Every row gives one point. Before rounding, the points of a table are all equally far from one centre. They may lie mostly on one side of it. Where is the centre, to within rounding?

Points, 7 rows:
[[-44  19  23]
 [-44  21  21]
 [-29 -12  42]
 [ 28 -49 -17]
 [ -5   3  47]
 [ 12 -36  36]
 [ -9  34  31]]
Centre: [-5 -6 -7]

Points:
[[  7 -71 -27   8 -16 -14  17  12 -20  16  -8]
 [ 52 -39 -12 -11 -31   3  30  21 -29  44  -4]
 [ 43 -47 -19  11 -37   5  21   0  -6  18 -20]
 [ 36 -51 -12 -18 -51 -22  21  10  10  27   7]
 [ 16 -48 -28 -26 -26 -26 -10 -10  11  41  19]
 [ 10 -59 -50 -32 -25  21  29   9 -23  30  -4]
 [ 50 -78  -3 -53 -19   8  33  10  -1   7  -3]
 [ -2 -47  -1 -43  -6  10  62  30   1  24   0]
 [ 28 -68 -19 -23 -13 -30  40  -1 -22  10  14]
 [ 30 -56 -35 -27 -37 -22   4   9  -4 -34  -5]
 [ 51 -48 -27 -21 -10 -13  -5   8   4  47  -9]
 [ 37 -70 -27 -18  19  -4   1   4 -25  25 -17]
 [ 46 -48 -18 -33 -29 -13  41  16  17   6 -18]
 [ 64 -49  -8 -21 -13 -30  24  -1 -10  20  -2]]
Centre: [ 18 -26  -4 -30  -7  11   4  11 -10   2  10]

Points, 31 rows:
[[  4  46 -50  18  65 -10 -27  -7  -9  -2  -4   9  11  10   0  20 -21  12
   -2  24  70 -19  16 -37]
 [-30  47   0  24  59 -10 -62 -19   9   2 -20  16   3  29   2  16  -1   9
    1 -10  44  -7  37 -41]
 [-21  20 -41 -18  57  10 -34  -8  -1   2   1  37  15  19  -9  26  21  36
   14 -25  70 -20  32 -54]
 [-16  47 -32   0  65  -4 -27 -16  -4 -21 -17  13   9  29 -11  44  12  18
   27  22   9  -4  22 -54]
 [  4  44 -16  -2  58  -5 -25 -10  14  12 -15  37 -13 -15 -14  14   6   4
   20  -4  55  -9  17 -50]
 [ -8  35 -42  27  53 -15 -19 -22   5  -5 -16  17  17 -10  15  32  13  21
    9  22  36  16  31 -71]
 [-23  56 -34  15  26 -14 -24   0  30  18   4  23   7 -12 -13  52  -5  20
  -20  -9  69  17  18 -26]
 [-25  14 -21   7  64 -24 -33 -40  11   9   0   9   0  16  17  34  12   9
    1 -10  39 -24  40 -57]
 [ -2  14 -27  30  54 -27 -29 -20 -22  11  -8  32  25   3  10   9   4 -38
    1 -20  44 -24   1 -46]
 [ -3  53 -13  39  16 -11 -17  -4  10 -24 -31  24  -8 -33 -19  26  30  23
   23  -7  68  -8  38 -44]
 [-18  65 -27  -6  72 -12 -38 -19  24  -8  24  19  11  -7 -14  34   1  15
    4  -2  41  -6  31 -31]
 [  3  26 -48 -29  56 -20 -31 -18  -3 -25  -6  28  -5   9 -14  35  18  30
   24   9  33 -11  53 -57]
 [  0  46 -23  -5  58   5 -35  21 -17 -30 -22  15  -2   3   0  44  10   4
    2   6  49  -6  29 -80]
 [-23  70 -28  -3  40 -20 -19  -3  15  -4   2   7 -24   2  21  42  -4  -1
    5  -9  54   1  39 -61]
 [-17  62 -22  32  63 -23 -39   6  26 -35  -5  -8  13  19 -16  13  22  33
   -2  -7  52  -6  36 -70]
 [ 10  53 -27   7  38  -2 -33 -10  -7 -17 -15  15 -21   9   6  34   9  21
   23 -11  39  12  35 -73]
 [-20  62 -36  20  31 -16 -25   7  10   3  -6  34  -1 -11  -7  38   4  22
    8  20  54  31  37 -57]
 [-11  73 -30   7  55 -24 -49  11 -11   2  -5  17   3  -2   5  36   8  14
   21   9  61  11  12 -57]
 [  0  58 -56 -12  36   5 -45 -14  -2 -10 -11  26 -11 -16  11  30   7  -1
   16  16  37  -7  52 -41]
 [ -6  21 -21 -33  46 -25 -36 -11  17 -29  -3  21  13   3 -11  13   7  23
   48 -21  56  12  21 -65]
 [  0  37 -13   4  43 -13 -22  16  33  -6  -1  13 -15  30  30  16  -9  10
   39   4  30 -14  12 -27]
 [-14  13 -22  21  36  -7 -21 -38  35   2 -13  12   2  -5   0   5  30  19
   28  10  38  11  36 -66]
 [-16  47 -30   9  47 -34  13  27 -19 -13 -15   2   2 -19 -31  54  19  24
   12  -2  11  -2  33 -79]
 [-46  50 -35   1  52  -9 -24 -17  12  -3  -6  26 -10  -1 -12  30  18  22
   33  35  38  -6  32 -53]
 [  9  40 -39  -5  31 -21  -1 -17 -17   8   9  10  10 -11 -43  30  18  44
   10   6  49  -8  20 -80]
 [-18  47 -54  16  51 -34 -41 -32  13  -9 -16  19 -13 -16 -19  29  13  10
   24   2  36  13  14 -52]
 [-12  61 -45   8  32 -31 -24 -16  -7  21 -22  23 -23  -7  15  24  16  32
    7   3  64  11  19 -60]
 [-18  17 -70  20  63 -10 -25 -17   7  -8  21   0   0 -11  -1  33   3  23
  -11  13  24  -6  40 -67]
 [ 16  34 -36 -14  51  -5 -44  27   1 -28  -8  24  17  19 -18  39   7 -11
    8  -7  59   4  57 -49]
 [ -8  59 -24   5  74  -8 -19  -1   1  -6  -6  34  15  -3  -5   2  12  34
   28 -26  51  -9  38 -52]
 [-18  47 -20  22  69  -2 -22   7   3 -10  15  12  12 -14 -13  17  37  39
   26 -13  64  -3  53 -61]]
Centre: [-28  21 -25  -7  15 -22 -14  13 -20 -21   1  -9   8   0  -6  -5  32  10
 -14  -7  31   3  18 -14]

Points (28 x 24):
[[  8  63  -2 -24 -19  15  -7  36  31 -22  42 -39   2 -16 -23  32 -25  17
   51  48 -15 -47  38 -27]
 [ -1  52  22 -12 -23   3 -38  47  10 -36  35  11 -29  25 -10  21 -17  16
   22  16 -18 -34  39 -23]
 [ 20  56   9 -30 -40 -10 -12  21  72 -25   4  11   9  -3 -16  -1  -2  30
   12  39  12 -42  19 -30]
 [ -7  50  17 -25 -56  -6  16  50  38 -36  15 -44   9   2 -19  32 -26  -5
    7  31  -3 -55  32 -29]
 [ 16  31  -5  45  -8  20 -29  55  41   7   2 -13   0 -21   1  12  -7  50
   32  27 -21 -47  27 -20]
 [ 20  35  -9  -1 -44  -7  17  15  46 -23  -4 -14  33 -35 -16  11 -30  -6
   66  21  22 -38  34 -14]
 [ 39  54  10 -14 -24  15 -13  27  39 -28  30 -42 -13 -43   2  29   5  30
   40  16 -17 -48  15 -18]
 [ 12  47  36  16 -25   0 -32  35  12 -10  26 -27 -15   1  -5  -3 -49 -15
    3  53  -8 -39  44 -33]
 [ 14   9  -3 -27  -8  22 -16  36  57  19  16   5   8   2   7  -2 -21  -8
   61  25  20 -33  33  -1]
 [  2  46 -21   8 -26   8  17  51  67   9  11 -36 -12 -11 -34   6  -3  -3
   26   7 -17 -60  -1   8]
 [  0  43  -9  -4   8  -9  -6  39  26 -27  22   1  48 -18  24  11 -25  13
   36  48 -19 -22  20 -47]
 [ -1  21  -6  -7   5  -5   9  45  94   0  29 -13  -9  -7 -14   3 -16   6
    9  40  -4 -69  71  -8]
 [ -6  48  18 -31   9  -4   4  37  69  19 -21  14  21 -10 -33  54 -23   1
   40  27 -28 -25  26 -35]
 [ 31  61  20   2   3 -12 -21  23  78  -4  33   2  -7   3 -54  26 -41  15
   57   7 -40 -24  31 -10]
 [ 21  32  50  -2 -15   6  -5  32  53  32  13   1  -2  10 -47  -3   2  13
   42  11  -4 -31  52  14]
 [ 28  35   1  -5 -45  24   3  65  31  -3  27   7  -4 -28  -8  16 -10  34
   35  20   1 -52   9 -28]
 [ 20  45  -2  10   6   6   2  60  24  15  20 -15   5   8  10  24 -69  45
   41  22 -15 -44  44 -12]
 [ 10  32 -18  12  -5  -3   6  15  80  19  36  -9 -22   8   3  23 -15  13
   34  -6  12 -38  46  17]
 [ 23  56   6 -29   4  11  -4  71  34  -1  -4 -14  43  -5 -15  10 -17  -6
   33  38 -18 -31  37 -28]
 [ 39  39  24 -32   0  11  -6  72  15   0  17 -37 -34 -17 -39 -17  -7   4
   34   2 -27 -42  31  19]
 [ 22  60  16 -25  -9   0 -18  41  30 -10   5   1  19  12 -58  14 -32 -12
   42  40   5 -37  42 -21]
 [-14  54   0   0 -42   3 -19  41  47 -21  13 -27  -5 -11 -28   0 -34 -15
   46  22  32 -31  15 -21]
 [-12  67 -10 -44 -45   1  20  28  65 -26  13   5 -16   6 -34 -19 -20  30
   13   7 -20 -40  43 -18]
 [-21  19   2 -11 -17  -2 -25  45  51  10   0 -27  14  24 -25  21 -15  -8
   42  40 -13 -57  34 -29]
 [ 20  30  22   0 -20 -12  -4   7  23 -14  10  10 -26 -18  -6 -10 -46 -17
   60   5 -31 -33 -34 -19]
 [  4  47  -1   2   6  44 -31  30  39  10  27  15 -11 -24 -30  13 -29  12
   41  26 -15 -50  60 -24]
 [ -8  39  12  -7 -31  16 -17  91  25 -16  33  -6   2 -25   6  33 -17  27
   20  16   5 -33  43  -1]
 [-40  28   2  -1 -23  29   8  72  64 -20  28 -18   4  15  16  21 -20  10
   37  18 -18 -29  38  -6]]
Centre: [  6   0   8 -10  -1  -1   7  20  38 -22   6 -17  -7 -20 -27  11 -37  19
   3  14 -23  -3  27  -6]

Points (29 x 24):
[[-23 -26   7  51  32  -9  -3   6 -28 -19 -39 -26  22 -56  -1   4  11  23
  -29  11  -5  47  14  13]
 [ -7 -24 -12  12  40  15  11  32 -67 -33 -54 -37  12 -14 -35   3   6  22
  -31  10 -35  22 -12  30]
 [-21 -35 -18  40  41   6  10  -5 -52 -38 -34 -17  23 -33 -31   0 -21  33
  -34  10 -20  39   5  26]
 [-16 -22   2  22  49 -17  14  22 -33 -24 -51 -23  17 -33 -42 -12 -20  43
  -16  15 -15  38   6  28]
 [-26 -45 -18  33  41  -3  14  -2 -37 -25 -45 -46  30 -21 -39  -2 -22  49
   -2  28  -5  48  -7  18]
 [ -7 -42  -6  13  30  29  -1   2 -83  -8 -48 -29  22 -35   6  13 -23  26
  -10   8 -12  24  35  12]
 [-44 -48   6  18  36   9   4  10 -48 -40 -22 -35  20 -37 -14   9  15  45
   -9 -14 -15  25   5  36]
 [-45 -27 -34   6  30  -6  -2  -5 -20 -48 -24 -13  10 -26 -28   9 -25  30
  -18 -11 -10  53   4   5]
 [-19 -40  23  -5  39  12  -4  13 -39 -41 -36 -29   6 -42 -36 -23  16  45
  -33  41 -19  35  -6   1]
 [-20 -47 -10  -2  27 -17  10   0 -56 -24 -18 -28  26 -34 -31  -9 -15  32
  -19  43 -40  69  22  -3]
 [-21 -66   4  16  43  -2  -7 -21 -61 -20 -10 -35   2 -63 -56  -7  -6  25
  -25   9 -16  39 -21  21]
 [-15 -42  -4  -6  55  -2   2   8 -62 -32 -56 -27   3 -22 -30 -11 -12  16
  -34  16  -7  36   5   4]
 [-32 -46  -5  32  29 -11  -7 -25 -40 -41 -43 -23   5 -36 -48  18  26  39
  -34   6 -16  51   4  -5]
 [-37 -37 -20  35  19  22  -6  15 -25 -36 -35 -48  16 -35 -52  15  -2  34
  -10   3  -5  28  18  13]
 [ -6 -39 -24  41  13  21 -24  14 -52 -16 -57 -24 -10 -56 -44  -3 -21  23
  -18  25 -12  45 -17  -8]
 [-29 -30  24  15  56  -6 -23   5 -16 -12 -62 -43  11 -21 -41 -17 -17  29
  -18  44 -12  15  20  25]
 [-30 -11   6  14  62  -1  11  10 -47 -17  -9 -31   7 -45 -30  21  -3  38
  -32  16   4  11   1  19]
 [ -3 -42  11  35  19  28  -9  14 -42  -5 -45 -47  22 -46 -27  -8  -4   9
  -39   6  -4  -2  -5  40]
 [  1 -43  -6  21  50  -4  -4   0 -41 -20 -48 -34   0 -39 -28 -10 -12  25
  -24   8 -17  67  21  42]
 [-32 -40 -24  31  38  -7  20  11 -54  -2 -19 -38  -2 -25 -55  30  -6  29
  -30  18 -15  26   2  10]
 [-52 -27  -8   3  26  12 -24  12 -50 -25 -41 -31 -15 -34 -38  29  -4  38
  -20   0  -3  24   5  43]
 [-35 -46   5  38  10 -27   3   9 -36 -47 -34 -25  25 -53 -36  12   8  55
  -10  19 -25  45  -2  28]
 [-43 -20 -20  30   9  11  -5  14 -42 -51 -38  -6  19 -31   4  -1  -8  31
  -17  15  -9  34 -22   6]
 [-30 -64  11  34  60 -26  -3  10 -49 -32 -54 -44  -1 -35 -28   9 -18  19
  -17   3 -21  32  -8   5]
 [-33 -51  12  29  44 -22 -12  12 -56 -16 -49 -29  28 -39 -42  21 -12  21
  -31 -18 -11  31  -5   1]
 [-49 -36  13  28  39  19  11  -1 -36 -56  -6 -23  17 -36 -35  -4 -12  30
   -8  -1 -13  21  -9  24]
 [-33 -28  18   1  35  -1  12   3 -19  -8 -48 -57   7 -42 -58  32 -15  53
  -13  15 -10  51  -1  26]
 [-33 -22   3  34  33 -11   3   2 -40 -44 -25 -45  18 -36 -27   1  -8  32
  -36  -7 -20  51  -7  16]
 [-33 -52 -13  15  25  -4  -9  20 -31 -42 -51 -22   9 -44 -28  21   0  39
    6   8  -2  55  25  37]]
Centre: [ 19 -36  16   3  14  -2 -29 -12 -22 -15 -16 -17   8 -11 -20  34  -7  13
  14  22 -35  20 -15  10]

Points (31 x 24):
[[ 53  62  32  18  24  21 -19  -9  20  -3 -28 -14 -50   6  -7  23  18  23
   76 -43   2  32 -13 -15]
 [ 60  29  40  27  12 -11 -38  12   7  21 -23 -24  -2  15  15  -3   6  -9
  -17 -53  25  53 -28  10]
 [ 77  64  24 -13  35  18 -37   1  23  -2 -48 -10 -29 -23   3   8   5  42
   40 -30  23  18  11  -9]
 [ 29  77  -4 -30  37   9 -23 -30  30   8 -15  14 -33 -12  33 -10  -9  15
   13 -34  16  13 -23 -13]
 [ 64  56  42   0  25  25 -30  -9  46   2 -12 -18  -8  -2  33 -38 -10  -4
   -5 -14 -11  25 -20  15]
 [ 80  62  38  26  15  -2 -29   9  19  35 -18 -38 -11  15 -12 -14  -3  -1
   31  -5  39  31  -5 -21]
 [ 31  42  -2   8  13  -8 -36  12   3  10 -26  -7 -41  37  13 -35 -14  20
   21   9  -4  43  14  15]
 [ 77  43   1  11  37  44 -14 -12  40  47 -27 -14 -14  17  19   7 -14   9
   46 -23  13  22 -35 -10]
 [ 54  60  -8   8 -11  37 -14 -21  22  -4 -43  -6   2  -2  27   9 -22 -17
   -4 -10   3  26 -16  11]
 [ 67  61  56  -7  42 -10 -34  16  39   9  -8  26 -20  20   3 -13 -31   8
   36 -24  -9  31 -39  -4]
 [ 73  49  19 -12  36  47 -13  17  34  18  14 -32  -6   2   1  -6   5   6
    3 -30  26  30  -3 -14]
 [ 71  38  42  19   4   4 -10  14  -5  34 -35  29  -4  27  18  -6 -21  17
   44  -1  -1  60 -41 -27]
 [ 44  33  31  28 -11  37 -21 -28  44  18  -5 -26 -29   3  15  19 -34   6
   39 -38   7  58   4   6]
 [ 57  67  -3   7   6  29  -3  13  35  -3 -56  -5 -33  -2   8   2  37  24
   29 -13  -5   7 -12  -8]
 [ 53  29  26  13   1  26 -55  22  36  25 -42   3 -25   8  -9 -13 -33  -8
   27 -37   7  53 -28 -18]
 [ 78  52   9 -35  15   9 -38  -4   4   5 -25 -13 -31  -6  -4  -1 -39  11
    3   7 -21  29 -15 -20]
 [ 67  71   7  -5  17  13 -38  26  27   9 -43   4  -1  22  21 -13 -14  -4
   26 -30 -33  42   9 -11]
 [ 69  67   8  19  40  17 -20  13  41 -18  15   7 -27 -17  22 -19  -3   1
   -2 -29   2  39 -16   4]
 [ 68  42  46 -21   0  34 -13   6   6 -10 -35 -30  17  -8 -39  23  -4  11
   18  -1  19  28 -11 -13]
 [ 54  37  45  -8  35  33 -24  -2  16  12 -51 -14  -6   8   4 -20   5  31
   28 -24  34  72 -14  -9]
 [ 53  25   3  49  16  36  -2 -21  11  22 -14  15 -31  22 -15 -31 -16  -4
   14 -30  47  47   8  -7]
 [ 26  71  20   4   9   9 -14  -8  72  11 -26  10 -20 -11  19 -28  31   5
   23 -18  13  56  -8 -38]
 [ 31  56   7 -19  19  24   2  10  23  24 -23  -2 -18  17 -10  28 -19  30
    7   6 -30  79   5 -20]
 [ 69  39   3  -6  37  12 -38   2  18  24 -34 -18 -19 -37   9  11   2 -11
  -29 -24  -5  70  -9 -17]
 [ 71  65  28   1  58  42   9   7  44   5 -23  -5 -35  26  10  -5 -21  -6
   31   1 -20  34 -10 -21]
 [ 50  58  30 -20  38  23  -1  18   7  14   5 -23 -18  50  13   9 -20 -20
    8   1 -17  37 -17 -26]
 [ 61  52  31  24  23  -5   3  26   5  14 -51   4   6 -18 -15  -7 -45  10
   24 -22  -5  53 -34  15]
 [ 74  43  28  -3  19  33 -19  16  25  14 -42 -24  -3 -11  -9   9 -10   4
   25  10 -10  69 -28  -1]
 [ 49  71 -12  -1  32  47  -6   0  25  22 -15  -7 -24  12  -3  -5 -22  11
   45 -26  23  28 -20 -23]
 [ 14  18  47 -21   7  25   0   5  22   7 -18  18 -17   5  -7  44   9   7
   47 -21 -15  63 -52  -8]
 [ 78  22  15  27  42  15 -32  -3  41  46 -26  -3   8 -24   2   9 -20   1
   16 -29  33  64 -47 -26]]
Centre: [ 32  10  26  19  34  -7 -10 -11  21   5 -19   6  -1  -3   3  11  -4   6
  18 -14  -5  16   5 -29]

Points:
[[-11  38 -45   4  26 -14   1   5  -7 -17 -24  71 -31  16 -18 -76  23   6
   -7 -22   1  34  35   5]
 [  9  16 -33  12  33 -10  13  44   8  -3  -6  72 -38   8 -36 -58  10   6
   -5   7  26  42  26 -40]
 [ -6  22 -38  -4  -6  -3   2  11 -36  -5   1  58 -16 -15 -41 -86  16 -14
   23  -9  -5  28  34 -17]
 [-23 -12 -21  33   3  38  45   0 -29   1 -28  52 -11  11 -21 -68  34  -6
  -24  -9  13  24  25 -42]
 [ -1   1 -11  11   9   0  -1  10 -28 -14 -16  72 -43  -4 -52 -84  24  11
    0 -13  15  42  52 -18]
 [-15 -13 -23  45  11  10  25  38 -18  27 -18  58 -48  17  -3 -77  25  -7
  -21 -17  34  41  18 -21]
 [  6  16 -39  11  13 -13   3  53 -33  -6   8  62 -35 -19 -10 -58  13 -34
  -25 -10  51  -9  34 -19]
 [  9 -10 -21  -8  43 -21   9   7   4   5  -1  53 -21  11 -59 -77   2   9
    7 -14   9 -10  27 -23]
 [ 15   4 -40   1 -13  21  -2  18 -30   5   1  40 -40  32 -49 -61  11 -20
  -24  14  -6  23  23 -28]
 [ -6   3  -3   5  19 -16  10  19 -42  16   5  54 -25   8 -55 -74  39 -13
    5 -27   9  33  52 -12]
 [-13 -18 -25  18  19   1  27  18  -1  12   2  62 -29   0 -20 -53  29 -18
    9 -10 -19  23  -5 -39]
 [  8  19 -52  11  29 -11  13  22  -7  -1  -5  72 -19 -20 -37 -87   9  13
    0  -4   4   9  51 -18]
 [ -7   2 -25   9  23  -9  39  21 -28  15  16  58 -11  30 -20 -67  39 -11
    6  12  23  19  23  -2]
 [ -5  18 -34  16   7  25 -15  27 -10  48 -39  44 -43 -10  -6 -92  31 -11
    1  10  -4  33  21 -19]
 [-33  -2  -9  19  17 -31  14 -17 -16  -6 -17  46 -33  14 -48 -60  12   1
    2   9  25  26  23 -25]
 [-28   8 -22  14   3 -23  19  -6 -12  22 -14  28 -29  -9 -30 -75  42   4
    6   5   0  64  23 -15]
 [-17   5 -22  32  10 -27   0   5 -40   8  -8  34 -21   8 -47 -87  24 -17
   10 -12  11  20  15 -16]
 [-22 -15 -12  19  15 -10  14  36 -14 -14   4  47 -24  14   3 -92  26 -21
  -15 -13  20  23  23 -42]
 [ -7  17 -37  36  18  -8  -1  16 -48 -16 -21  36 -18  22 -35 -62  45  -1
  -15  26  39  30  27 -11]
 [ -9  12 -66  20   2  -6  14   4  -7  -9 -31  44 -35  20 -32 -70  35   1
    0  11  18  32  26 -31]
 [ -4  17 -37  24 -20 -35  -2  36   5  -1 -12  33 -53  28 -24 -60  43  19
    5   1  13  38  18 -27]
 [-17  10 -18  23  37  -8   6  -4  -6 -17   6  34 -50  20 -22 -46  39   6
   -3  17   3  53  48 -23]
 [ 23   2 -57   3   4  18   5  10  -9 -19  -4  78 -28  -6 -23 -56  41  -6
  -13  -6  14  14   3 -28]
 [  0  22 -37  25  -6   6  18   1 -32   9 -39  50 -38  29 -39 -52   2 -22
    2   6  18  27  56  -1]
 [-32 -22   1   7  17  -3  -1  13  -7 -14 -11  58  -1  16 -46 -43  20 -23
    4  14   7  23  32 -20]
 [  0   1 -17  10  28  32  19  -1 -13  10 -16  63   2  18 -31 -68  26   3
    4  20  22  50  30 -29]
 [-35  20 -29  31  37  20  29  -6 -13   6  -4  41 -12  21  -2 -65  18   8
   -6 -26  13  40  78 -23]
 [-36   1 -52  27  29   0  -4  23 -25  11  -6  75 -31  -8 -12 -70  14  -7
  -21  11  27  33  22 -18]]
Centre: [ -2   5 -15  -2  11  12   0  26 -25  10 -19  14 -21  -9  -3 -30  10  28
  -7 -20  16  10  28 -12]
